Rows are points. Examples show where two turns around zero, p and q, send a point. Write where each new point lands after one turn and then the other. Backwards means that the second turn is done in reverse. Each puzzle has new turns, and all numbers are rounded.

Turn p:
[22 -9] => [13 20]
[29 39] => [-33  35]
[-53 -15] => [  5 -55]
[ 8 40] => [-38  15]
[ -6 -54] => [ 52 -15]
Turn q:
[ 19 -29] => [-1 35]
[13 55] => [-40 -40]
[-12  27] => [ -4 -29]
[-20 -53] => [45 34]
Where do these land?
q, then p backwards: [23 20] => [-10  29]
q, then p: [70 -3] => [-49 -50]
q, then p: [-36 -23] => [ 7 42]
q, then p: [-55   3] => [39 39]
q, then p: [-2  3] => [ 4 -1]

Turn p:
[ 27 -38 -20] => [ 27 -40 -15]
[-15 -13 -18] => [  1   0 -27]
[-12  86  26] => [-14  73  52]
[  1 -35  12] => [-13 -33  -9]
Turn q:
[ 11 -46 -10] => [-12 -38 -28]
[ 25  11 -19] => [  7  18 -27]
[ 11 -22  53] => [ 37 -42  18]
[-24  -3 -58] => [-56  21 -19]
[-23  60  33] => [24 40 55]
Where do these land?
q, then p backwards: [ 53 -46  -9] => [ -7 -58 -40]
q, then p: [-46  15 -41] => [-41  47 -10]
p, then q backwards: [-41  -5   5] => [ -4  -4 -41]
q, then p: [-20  20  31] => [-20 -11  35]
p, then q: [55 16 14] => [ 48 -33   6]

Turn p:
[-31  49  87  43 -24   7] => [ 74  17  59  52   6 -37]
[ -6  -7 -22 -15 -14 -28] => [-19   1 -31   0  13 -16]
[  0  52 -19 -10  25 -16] => [-27  33  -2  23 -39 -10]
[ 38 -71 -11 -62   2  34] => [-39 -85  -8 -42   8  32]
[ -8 -54   2  13  44 -32] => [ 36 -13 -51 -39 -23   6]
[-34  31 -45  23  -9  16] => [-22  61  17 -17  13 -10]
[ 41   1   8   8 -24  19] => [ -3 -14  15  24  22  35]
Turn q:
[ 33  -6 -66  60 -39  -6] => [ 34 -16 -54  21  -8  76]
[ 44  -3  20 -22 -47  38] => [ 23 -14  33  -6  63  24]
[-41 -80 -19 -52 -30  10] => [ 96  10  28  -2 -15 -43]
[ 26  -9 -18 -23 -20  33] => [ 31 -19   0  11  41   1]
[-45  39  13  22  15 -42] => [-49  35   3  17 -48   1]
[ 12   0  34   1  32 -22] => [-34 -16  12 -30 -14 -11]
[  6  38  14 -19  36  -9] => [-49 -14   6  10   4 -25]
[-35  21  22  34  52  -1] => [-51  34 -29 -21 -22 -23]
Where do these land?
p, then q: [-25  50  77 -16   4  19] => [-18  -3  45 -55 -22  62]
p, then q: [ 10  -9 -29   8  25 -42] => [ 20  -1 -24  49   7   8]
q, then p: [-31  21  21 -55  14  61] => [ 31  27 -43  29 -63 -19]
q, then p: [-19 -57 -11  45   2 -25] => [-59 -20  10  26  40  12]
q, then p: [47 -9  2 -3 14 16] => [ -6 -26 -17 -38 -17   6]
p, then q backwards: [ 12  -5 -60  67 -22 -34] => [-22  21  -8  63 -25  65]
p, then q: [  6   9   0 -46 -37   5] => [  3  24  -7 -26 -45 -16]
